Each row of a before or after table is a point. One or more steps were done to the points. Then noise was added and the rows were shuffled. The steps act on how far a point lies along the listed directions, d1 being the first. Write out the steps. A step turns or swaps two directions, mirrors them in a line or flattens them onto one, adds a multiple of one to another, or multiplies one. Angles are multiples of 10 degrees, from the lower direction toward the higher: turns from -170 to 170, lines from 10 to 170 but not 90. Use the fewest steps. Two steps may share a direction if one is a turn and the other turns, adds or multiplies; they go together, in the order done. Otherwise the lowest direction goes first.
(in the rows, 128 means zero)

Directions:
(1): [161 157]
(2): [157  95]
Before, 10 rows:
[[175 157]
 [160 156]
 [163 120]
 [100 137]
 [134 118]
 [ 92 145]
 [139 159]
 [ 99 151]
 [130 136]
 [171  71]]
After:
[[ 99 124]
 [131 119]
 [166 135]
 [197 182]
 [ 98 132]
 [157  83]
 [184 168]
 [154 173]
 [134 137]
 [103 135]]
Steps: multiply d1 by 1.6; multiply d2 by 0.7

Directions:
(1): [175 153  99 140]
(2): [140  75 100 124]
(3): [ 99 147  85 100]
(4): [153 128 146  75]
Before:
[[ 79 104  88 157]
 [145 133 117 163]
 [170 193 137 164]
 [157 146 139 156]
 [102  96 102 149]
 [171 146 161 166]
 [ 88  91  78 161]
 [112  90 108 143]
 [140 154 151 118]
 [ 76 101 100 145]
 [139 134 163 130]
 [140 165 180 176]
 [150 137  98 189]]
After:
[[165 147  87 162]
 [144 131 112 185]
 [140 116  42 151]
 [134 121  83 147]
 [124 140 154 158]
 [141 144 152 139]
 [ 90 114  75  98]
 [ 77 138 111  98]
 [104 169 134 187]
 [144 125 103 162]
 [107 108 104 122]
 [101 118  98 114]
 [ 81 137  93  96]]
Steps: add 1 times d1 to d2; turn d3 and d4 by 60 degrees

Directions:
(1): [102  83 133 154 132 169 168 158]
(2): [168 129 168 118 124 185 123  97]
(3): [157 124 114  99 121 145  98 195]
(4): [143  62 123  87 115 102 133 107]
(5): [102 131 187  94 168 111 129 146]
Before, 13 rows:
[[128 116 122 155 114 128 131  90]
 [ 94 143 106 173 129 114 158 118]
 [ 74  89  89 144 128  42 169 108]
 [160 132 134 127 119 164 119 139]
 [ 92 176 125 151 144 112 113 118]
 [120 172 119 108 139 120 121 142]
 [129 132 131 122 121 113 113  50]
 [129 185 142 142 127 142  97 113]
 [133  84 158  94 154 116 142  77]
 [142 191 140 139 148 107 111  71]
 [130  95 127 153  96 142 157  62]
 [175 146 112  92 129 185  66 249]
 [125 148 155 159 148 127 138 132]]
After (13 x 8):
[[123 130  84 137 110  97 112  87]
 [ 51 138 140 174 159  80 183 101]
 [106 134 131 125 141  95 113 153]
 [137 151 100 124 110 138 137  96]
 [107 119 117 116 130  69 141 102]
 [146 175  64 145 123  94 101 139]
 [ 87 129 141 106 147  81 121 188]
 [159 127 142 102 124 140 111 144]
 [153 102 104 138 117  97 125 128]
 [151 146  92 125  99 112  86 117]
 [ 98 128 106 160 157 149 145 187]
 [ 95 169  97 143 139 109  97 167]
 [219 111 174  90 112 224  97  67]]
Steps: turn d1 and d4 by 130 degrees; turn d1 and d5 by -140 degrees; swap d2 and d3

Directions:
(1): [187 141 172 120  85 121 142 140 151]
(2): [110 100 105 152  90 113 194 118 133]
(3): [123 136 156 174 157 183 156 156 136]
Before (14 x 9):
[[ 53  93  81 180 167 169 195  91 118]
 [169 108 117 104  86  84 109 123 122]
 [112 137 120 109 169 109  54 106 124]
 [181 126 141  73 139 108  65 114 138]
 [ 98 142 132 149 187 181  86 136 105]
 [139 119 118 168 100 133 196 113 142]
 [108 124 136 152 129 130 171 159 131]
 [123 126 118 127 125 127 147 140 143]
 [ 84 137 110 114 204 132  79 120  84]
 [145 128 131 112  78  97 169 114 123]
 [148 167 145 118 151 127  97 135 138]
 [ 97 128  73 113  88  85 157 100 117]
 [143 139 135 120  69  97 151 122 117]
 [ 50 119 105 181 199 177 150 120 120]]
After:
[[146 153 163 143 159 175  89 145 124]
 [145 104  98 108 105  88 101 119 113]
 [ 88 140 141 165 199 183 122 130 123]
 [102 124 130 155 130 132 172 159 132]
 [ 71 137  56 104 136  97 113  96 102]
 [107 117 106 119 102 101 165 106 108]
 [112 110  96 172 118 137 191 109 130]
 [ 62 112  92 164 199 182 150  97 114]
 [116 126 113 129 129 130 145 140 141]
 [188 124 144  78 123 104  81 115 144]
 [142 151 145 103 164 109  44 111 134]
 [110 130 112 126  85  97 152 114 104]
 [131 160 149  96 194 137  57 133  95]
 [162 162 155 122 125 121 117 136 149]]
Steps: add 0.5 times d3 to d1; turn d1 and d2 by 40 degrees

Directions:
(1): [ 66 125 154 124  88 175 117 138  96 116  92 146]
(2): [144 101 116  96 104 127 164 167  72 109 164  96]
(3): [183 102 171 168 109 124 156 125 108 132 111 176]
Before:
[[181  90 171 185  98 118 130 114 113 122 103 199]
 [186 115 191 172 105 122 142 125 109 134 104 205]
 [107 152 101  72 167 142 103 114 186 145 134  90]
 [161 164  89 110 152  92 133 115 142 137 134 128]
 [232 112 151 167 159  93 152 111 158 168 141 152]
 [114 134  91  70 143 117 135 140 131 138 195  73]
 [ 98 148  84  99 133 123 105 130 139 123 148  94]
 [111 159  78  95 154 116 109 129 157 120 151  82]
 [ 74 146 105 113 158 137 114 131 162 125 141  69]
 [ 80 148 118 112 118 116  87 116 167 113 136 110]
 [ 71 172 107  99 168 122 103 126 166 128 125 101]]
After (11 x 12):
[[ 96 150 132 135 122 115  83 103 180 122 120 136]
 [172 110  98  88 142 108 157 155 111 139 187  72]
 [130  88  96  85  93 119 142 173  64  92 176  91]
 [128 149 130 156 135 122  98  98 169 139 105 158]
 [158 136 168 165 146 118 125  85 175 166 120 181]
 [ 88 171 133 136 171 121 100 106 184 137  99 139]
 [133 113 116  72 101 124 151 185  60 104 181  95]
 [123 152 135 114 168 140  98  91 205 157 103 134]
 [101 148 145 167 160 136 109  98 189 143 101 131]
 [156 166  97 117 146 102 130 113 140 137 123 137]
 [139 159 129 155 155 118 102  95 185 140 102 149]]
Steps: multiply d1 by 0.7; swap d2 and d3

Directions:
(1): [ 85 132  93 126 128 103 141 165  96  84 105 161 153 180 135 105 153 180]
(2): [126 149  99 141 155  70 122 167 154 157 175 106  79 156 107 149 167 116]
(3): [121  94 152 173 127 139 178  88 155 112 149 128  79 151 120 144 110 193]
(4): [ 94 190 120 161 129 144 116 124 148 140  73 141  95 114  66  94 106 128]
(5): [179 168 131 148 155 130 129 159 147  76 115 154  94 139 190 129  91 109]
(6): [146 132 152 152  73 150 109 124 146 157  87 108 113 171 168 112 194 128]
Before:
[[105 117 115 123 155 105 117 142 141 131 155 121 147 124 117 141 134 142]
 [184 122 153 150 114 164 146  73 157  94  96 156 101  96 159 125  79 140]
 [ 94 175  88 114 160  96 114 151 129 151 130 136 152 126  95 107 132 119]
 [ 91 146 112 131 132 139 139 136 107 135  98 157 152 140 100 110 116 142]
 [ 85 153 107 147 104 116  97 133 127 173 122 118 132 147  88 113 173 115]
 [137 119 103 108 192 104 146 146 124  77 175 137 135  87 142 158  74 124]
 [105 186 110 166 115 113  99 138 155 178  75 115 105 148  74  96 190 126]
 [140 121 135 126 137 130 128  86 120 133 150 101 139  69 107 161  81 116]
 [132 134 125 139 147 139 122 105 134 102 119 144  99  86 117 140  65 123]
 [106 134 172 179  84 168 133  66 165 177 109  98  71 112  61 121 120 157]
 [126 162 131 172 143 141 146 109 152  96 124 144  72 132 114 123 108 163]]
After, 11 rows:
[[140 154  76  67 220  77 116 156  99 107 178 147 185  35  85 145  54  60]
 [134 136 110 102 175 115 114 131 109 121 187 137 156  68 119 154  57  63]
 [164 156 136 134 122 143 107 155 136 153 103 132 131 148 175 125 142  86]
 [129 116 146 134 141 154 115 109 145 110 122 129 147 105 145 134 102 138]
 [ 89 181 111 114 130 117  83 132 128 189 124 105 122  68  27 117 117  81]
 [123 101 157 157  62 184 129 101 132 110  50 123 147 167 190 101 178 184]
 [125 115 149 153  53 151 105  80 121 173  84  79 142 139 133 130 185 145]
 [100 189  98 132 127 134 105 139 113 116  84 155 133 119  99  90 139 130]
 [106 130 126 135  61 146  83 124 117 147  56 119 132 154 144 103 193 134]
 [158 130 130  95 140 138 121 120 123 121 131 135 182 106 179 118 100 100]
 [102 155  98 152  76 101 107 134 146 167  70 129 103 179 105  96 225 162]]
Steps: swap d1 and d5; turn d2 and d6 by -130 degrees; multiply d6 by 2; turn d3 and d4 by 80 degrees

Directions:
(1): [130 132 140 100 132 137 142 139 145 116 136 166 156 192  80 128 184  92
 162  77 173 148 127 168]
(2): [ 89 136  71 166 140 109  85 139 145 123 127 112 172 142  83 149  77 162
 144 155 177 116 144 160]
Before:
[[ 86 138  70 182 111 116 111 134 110 148 125 101 115  65 153 129  62 192
  111 195  99 100 128  88]
 [119 127 119 153 120 129 127 124 119 128 118 112 111  83 146 129  90 160
  103 163 124  96 122  97]
 [154 115 171  94 121 134 180 110  96 120 123 154  89  95 177 106 129  92
  104 133  73 136 126  84]
 [156 111 178 105 123 148 157 120 106 127 124 149  76  96 203  86 141 112
   95 133  85 117 116  83]
 [109 137 106 138 134 125 131 125 151 120 134 144 173 173  99 120 151 118
  157 114 162 154 109 172]
 [155 116 196 113 111 128 158 113  95 132 143 156  62  91 192  97 193 104
  120  89  75 128  95  95]
 [ 90 126  90 181 136 106  97 133 134 131 105  71 131  63 158 154  32 204
  100 220 100  78 138 110]
 [116 149 116 125 121 110 134 118 148 122 131 134 132 145  97 128 128 126
  153 133 148 142 128 146]
 [154 123 159 123 113 130 142 121  99 136 104 100  84  34 203 130 117 172
  100 162  63 116 136  50]
 [118 138 104 111 125 128 125 143 141 101 141 156 202 204  65 138 186  89
  166  84 194 146 135 174]
 [137 116 132 126 128 118 109 118 137 124 136 114 119  93 153 130 114 120
  112 138 101 124 126 103]
 [113 127  76 170 141 110  90 143 128 145 125  86 151  84  98 157  65 183
  112 166 152  96 128 119]
 [129 127 112 126 122 121 134 130 141 107 146 169 149 189  64 130 166  97
  139 108 164 137 141 174]]
After, 13 rows:
[[103 133  83 173 133 106  88 137 129 132 105  84 148  68 141 158  53 211
  125 192 135 103 158 100]
 [112 129  94 144 148 117 102 159 143 128 133 126 182 156  46 159 128 141
  150 112 200 114 121 164]
 [159 117 159 101 111 131 163 116 117 116 146 168 100 161 116 110 197  70
  118 100 106 146 132 134]
 [122 117 108 141 136 114  93 124 151 124 142 112 135 106 130 138 101 129
  123 148 122 118 136 120]
 [100 135  97 160 125 127 115 137 144 117 118 123 150 121  96 141  94 161
  127 151 171  98 130 134]
 [118 112 121 155 134 129 108 120 108 127 117 110 100  76 187 104  60 157
   90 188 111 100 132  87]
 [123 119 143 169 123 106 108 113  91 139 132 108  74  40 201 114 101 167
   99 160  79 100 111  86]
 [165 129 172  70 109 140 169 130 106 112 146 162 133 161 140 112 237  59
  130  76 112 157 115 116]
 [137 147 136 111 113 121 149 115 149 126 130 143 116 142 110 124 151 110
  152 120 129 150 120 134]
 [ 69 137  66 170 148 105  92 160 165 106 123 115 203 163  55 169  80 175
  158 166 195  96 146 179]
 [139 129 148 109 125 138 159 115 141 125 132 152 137 154 137 101 187  94
  140  95 119 159  94 143]
 [ 62 140  48 182 125 112  99 155 142 129 135 134 173 142  67 138  90 174
  159 157 181 115 139 155]
 [121 116 118 145 126 115 134 113 105 122 118 119 107  64 165 126  55 145
  100 184  88 113 136  88]]
Steps: turn d1 and d2 by -70 degrees

Directions:
(1): [142  38 155 138 129 113 126 152 113 156 147 137 178 104  90 104 192 159
 142  89 146 130 132 128  80 103 104 137 142 113 178 133]
(2): [113 199 124 138 164 136 146  91 129 117 157  83 166  78 140 164 178 171
  72 131 124 132 161 162  92 113 157 151 117 138 145 144]
(3): [163 106 114 138  69 116 152  91  69  74 102 145 150  99 148 151 184 101
 135 201 129 119 122 153 131 146 120 112 134  89 112 105]
(4): [100  72 149 116 157  75 149 118 130  91 133  98  84  56 102 131 105  81
 144 143 147 104 144 149 130 110 137 146  94 195 113 136]
(5): [136 136 169  95 112 151 133 184 153 122 128  96 165 150 148 108 150  87
 145 143  88 124  97 142  58 107 156  94  62 130  83 139]
(6): [150 162 145 137 146 108 157 172  86 123 168 127 111 115 140 128 172 163
 172 113 170 144  73  74 147 160 167 158 124 153  88  89]
Before (9 x 32):
[[ 79 109  98 137 184 122 128  66 143 108 120  71 149  42 129 161 119 149
   73 115 121 117 179 171  87  88 134 151 114 181 178 157]
 [111 146 136 134 193  90 186 118 105 116 184 111 110  47 128 160 172 183
  125 101 147 123 117  89 117 122 181 166 121 167 137 115]
 [174 115 135 117 104 117 134 171  86 147 119 122 134 165 132  97 134 113
  181 120 130 129  81  94 127 138 136 139  94 131  93  95]
 [147 126 123 127  88 170 105 143 151 149 100 136 164 181 163  91 106 107
  149 145  94 142 107 121 108 144 117  89 117  72 127 133]
 [127 111 142 100 133 116 133 135 148 109 122 119  91 120 141 130  86  76
  143 164 125 124 135 129 158 122 142 111  89 167 105 118]
 [ 70 188 140 121 173 134 148  94 161  95 132  52 136  69 143 144 101 106
   72 152 107 123 175 173  77 107 185 140  68 171 110 177]
 [136  97 112 112 119 136 116 125 147 148 118 128 165 154 124 113 108 144
  113 114 110 128 142 146 102  99 114 109 115  93 150 179]
 [102 184  76 158 173 168 118  77 160 137 147 125 125 114 136 154 140 171
   61 126 138 131 193 139 132 123 130 143 151 125 185 130]
 [124 136 126 141 125 107 165  21 112  68 119  99 165  45 125 171 173 130
   66 185 128 104 190 200 126 102 113 149 120 115 150 130]]
After:
[[177 125 164 108  65 165 128 171 135 134 106 156 166 207 148  92 141 104
  167 146 105 131  74 108 124 132 112  89 103  69  81  98]
 [130  97 105 139 144  93 129  68 101 137 115 104 124  93  95 134 113 135
  105 117 143 110 178 153 141 109 102 168 130 150 168 129]
 [136 161 104 128 124 158 110  94 142 144 124 140 132 150 146 150 114 150
   93 141 117 146 158 129 161 132 124 114 149 105 159 119]
 [156 107 117 118  91 185  96 188 135 158  86 147 175 209 171  90 120 126
  164 104  89 144  64  85  91 132 118  82 117  89 117 112]
 [155 144 112 129 138 111 146 140  99 133 147 134 124 138 138 128 129 173
  150 112 159 141  96  91 154 140 147 145 120 118 110 136]
 [135 149 139 110 131 163 136 207 162 115 135 125 104 171 161  99 133  75
  171 153 123 125  78  96 100 139 166  94  68 145  68 102]
 [123 161 109 150 159 102 151  95 102 112 145 117  89  76 149 131 105 151
  150 139 173 144 117  99 188 175 155 166 137 153 121 100]
 [134 122 114 132  72 174  96 163 132 156  74 178 113 227 150  83  53  97
  155 132 113 146  96  72 161 164 119  93 144  73 101 126]
 [116  14 150  96 103 133 126 141 170 144 100 145 157 138 108 106 108  83
  135 118  61 100 135 136  60  74 102  74 106  96 165 160]]
Steps: turn d4 and d6 by -140 degrees; add -0.5 times d6 to d1; turn d2 and d5 by 150 degrees; multiply d3 by 0.4

Directions:
(1): [203 168 142 139 114 140 192 100 124 111 178 130  81  91 153 148 131 124
 166 144 106 104  91 102 151 116 149 154  93 142 101 136 167 153 127 152
  99 148  95  75 134 146 141  87 134  68 113 136 134  96 116  85 137 120
 105 124 161  97  82  77 123  62 157  88]
(2): [169 216  64 152  90  71 163 120 121 137 136 183 135 147 105  99 108 112
 101 170 127 113 149 114 109 135 109 188 160 128 152 155  80 101 101 126
  95 175 168 129 110  83 132 164 117 149  91 126 185 109 138  93 116  94
 128 140 147 134 125 174 129 151 159 131]
(3): [ 98 186 116 113 140 116 111  93 160 111 180 127 127 170 132 142  85 152
 109  93  63 130 146 167 145 102  98 118 106 136  81 173 167 165 172 133
 102 127 101 121 145 103 112 110  46  96 126 101 125 115 156 161  87  92
 159 114  90 119 141 136 153 135 142 207]
Before, 13 rows:
[[ 65 153  98 116 155  85  83 111 139 124 111 149 183 173 111 110 102 132
  103 135 116 149 164 174 122 139  77 112 139 127 143 147 104 103 140 107
  134 126 163 192 110  82 124 171  75 162 127 109 134 129 158 184  92 121
  160 127 111 153 158 198 148 175 125 203]
 [ 61 130  98 122 148 114  65 150 141 143  81 147 164 180 118 104 116 135
   84 109 119 139 162 160 119 150  98 132 159 121 156 142 109 117 135 111
  131  97 162 179 117  99 122 171  91 187 118 114 136 156 149 168 108 111
  147 147 100 133 161 165 143 204 103 205]
 [215 170  70 153  80 107 203 130 104 147 111 172 109 101 117  81 145 104
  149 202 164  91  99  69 114 159 144 214 145 139 147 144  68  86  69 109
  101 165 157 109  92 122 143 138 183 124  94 147 166 109  91  34 146 131
   99 154 199 113 101 146 109  91 162  48]
 [148 124 143 147 115 147 116 157 131 151  93 120 129 128 138 109 131 107
  132 124 156 129 123 123 129 147 157 132 126 110 131 101 137 103  90 142
  123 119 136 131 118 144 127 157 170 138 126 147 131 153 124 110 141 151
  122 142 133 118 106 124 121 122 151 108]
 [236 247  84 157  91  82 231  85 121 116 170 175  92 112 134 132 101 125
  130 180  98  97  95  84 150 107 129 195 124 128 134 151 130 135 104 162
   91 201 123  77 152 109 137 127 119  85  87 125 179  82 120  57 112 104
   83 146 161  92  74 125 113 100 149  93]
 [162 190  89 135 121 112 164 127 130 136 155 162 112 133 126 119 103 106
  131 157  99 104 102 115 141 112 105 181 124 131 130 154 118 120 140 131
   94 149 120 109 112 121 153 128  81  79 127 138 151  94 142  91 130 101
  107 131 151 126 114 128 113 100 152 123]
 [146 162 130 126 141 134 145  98 146 131 132 117 128 159 126 116  98 134
  137 137  89 131 137 119 129 129 129 139 121 160 101 164 152 141 150 134
  101 144  99 125 126  97 131 125  88  96 127 119 136 122 141 141 108  99
  132 124 109 120 133 116 121 137 133 140]
 [197 190  98 170 109  91 206 116 106 143 121 163 111  85 139 125 132 112
  154 166 153 115 100 106 117 139 164 179 130 129 156 132 115 102 105 127
  112 144 133  89 110 136 144 108 166 117  83 154 165 111 110  45 142 108
  110 150 171  92  79 102 123  77 173  74]
 [ 56  13 180 126 161 167  64 166 124 134  61 103 139 105 125 134 158 141
  122 118 163 144 116 127 125 150 162  68 144 114 147  84 117  95 126 112
  194 101 132 181 110 184 139 119 171 174 141 136  96 179  90 141 158 153
  116 118 119 152 134 120  98 165  90  94]
 [124 174  56 132 128  78 109 112 133 113 156 151 148 179  95 105 102 117
   83 131 111 155 176 141 113 135  80 160 159 138 128 166  99 122 123 111
  127 145 154 139  97  82 132 163  83 128 110 117 173 120 151 134 104 101
  172 144 101 149 156 184 138 167 131 171]
 [ 29  82 136  95 156 164  47 144 161 126 129  88 183 174 130 121 131 154
   89  75 126 165 168 165 116 119 112  77 148 124 129 112 157 134 153 115
  169  89 125 163 130 109 105 143 104 153 174  91 104 155 155 195  98 142
  165 120  46 136 192 155 132 179  99 206]
 [142  72 144 126 132 153 139 151 102 153 111 129 124  83 149 110 161 130
  142 144 187 127 107  93 117 148 159 129 130 135 169  64 126 116  83 126
  161 118 132 126 147 199 130 116 195 123 125 132 148 142 108  98 150 150
  103 139 172 117 109  76 113 113 136  65]
 [143  36 191 137 160 174 113 148 110 116  99  71  95  91 125 149 158 116
  162 105 146 110  97 121 146 137 143  90 114 135 106  90 167 140 134 150
  158  77  93 103 129 164 134 115 171 119 158 152  84 144 129 128 167 179
  129  96 137 134 107  62 114  81 116  98]]
After, 13 rows:
[[103 105  97 128 125 111 106 163 108 166  90 160 162 128 119  85 139 128
   95 149 189 138 149 113  94 156 128 141 165 126 193  84  80  92  78 109
  160 130 171 164 137 157 118 161 169 169 116 117 175 151 127 117 130 131
  129 147 150 143 142 138 121 173 134 112]
 [ 14  31 116  94 159 150  37 162 142 151  53  98 179 171 107  96 134 147
  104  96 156 153 149 158 114 150 108  87 147 121 127 129  89 104 136  72
  174  71 140 192 116 130 105 148 126 178 163 118  82 178 120 176 113 160
  159 136  90 151 189 182 136 180  87 173]
 [168 111 135 167 108 127 155 148 101 136  90 156 106  75 122 116 158 113
  135 185 168 107  97  77 117 160 173 151 156 123 168 101  87  75  82 127
  148 163 152 139  91 164 161 127 197 156  95 151 158 142  80  59 170 126
   85 132 179 136  90 120  84 133 140  33]
 [138 153 138 121 145 138 139  99 148 130 130 112 128 161 126 116 100 137
  137 132  89 133 137 124 129 127 128 133 120 158  99 161 157 144 155 133
  105 137  95 128 128 102 130 123  88  97 131 117 128 125 141 147 107 101
  134 123 106 119 137 113 122 138 130 143]
 [ 31 127 115  99 165 109  62 118 159 124 111 111 171 195 115 137  85 169
   73  76  91 160 155 177 141 102  86  74 138 107 120 142 138 146 167 123
  159 115 121 168 172 105  96 151  56 149 153  90 107 151 153 198  74 126
  149 129  52 138 171 179 140 203  75 226]
 [162  94 177 128 151 184 148 129 125 118 130 104  82  89 174 150 160 130
  174 117 118 111  78 112 162 137 161 131  90 140 119 111 190 159 133 147
  124  93  92  97 131 176 147  85 150  91 124 143 103 128 108 113 152 143
   95 136 158  83  85  43 121  78 116 102]
 [128 121 136 143 118 142 102 159 133 153  86 122 140 143 131 105 126 110
  121 119 158 134 132 132 123 148 148 126 132 106 132 104 130  97  93 136
  127 117 144 145 117 136 123 166 162 150 126 143 129 160 129 120 135 148
  131 145 121 125 118 139 123 138 145 125]
 [ 30 106 106 128 164  99  68 144 137 151  69 124 184 160 118 119 112 143
   97  91 148 166 160 182 105 136 122  93 152 111 153 130 108 102 153  92
  164  82 144 169 125 118 110 140 110 181 128 126 117 167 141 159 107 119
  167 140  78 134 163 162 147 174 115 189]
 [122  72 156 110 171 166 109 105 139  90 175  75 104 122 147 158 136 133
  150  88 105 157 119 138 155 119 124  95  92 149  82 128 187 171 156 131
  155  95  81 100 124 163 136  84 113  61 150 129  99 127 125 147 133 147
  151 128 102 120 126  82 130  86 107 130]
 [150 102 185 116 165 164 153  92 127  98 155  99 106  82 167 160 146 132
  195 135 114 124  82 131 170 126 140  97  66 147  99 115 191 149 147 144
  135 112  88 115 129 164 148  82 132  68 140 135  89 105 118 140 136 156
  113 117 157 106  85  72 127  54 133 103]
 [ 66 123 112 103 159 136  86 140 149 137 131 125 144 167 124 127  98 126
  114 106  92 133 126 157 142 108  91 119 123 122 121 145 131 130 174 117
  130 104 111 146 127 128 134 132  56 103 162 123 107 126 156 160 116 115
  136 123 102 142 155 142 126 138 115 179]
 [186 165  82 171 103  79 147 147  98 135  92 161 123 133  77  94 124  91
  105 171 153  95 142 104 106 156 104 180 177 129 154 128  75  87  89 140
  115 149 172 125  97  86 139 185 153 176 103 147 175 123 147  82 145 128
  136 116 159 153 117 153 117 140 157 114]
 [222 160 146 139 102 170 204 111 125 111 194 117  93  76 167 137 163 120
  168 154 132 109  91  76 141 119 168 165 109 144 123 107 184 142 105 157
  116 151  99  61 118 144 145  92 176  68 128 126 146  91 115  65 145 140
   97 128 151  83  90  67 103  53 160  68]]
Steps: turn d1 and d2 by 150 degrees; turn d1 and d3 by -40 degrees
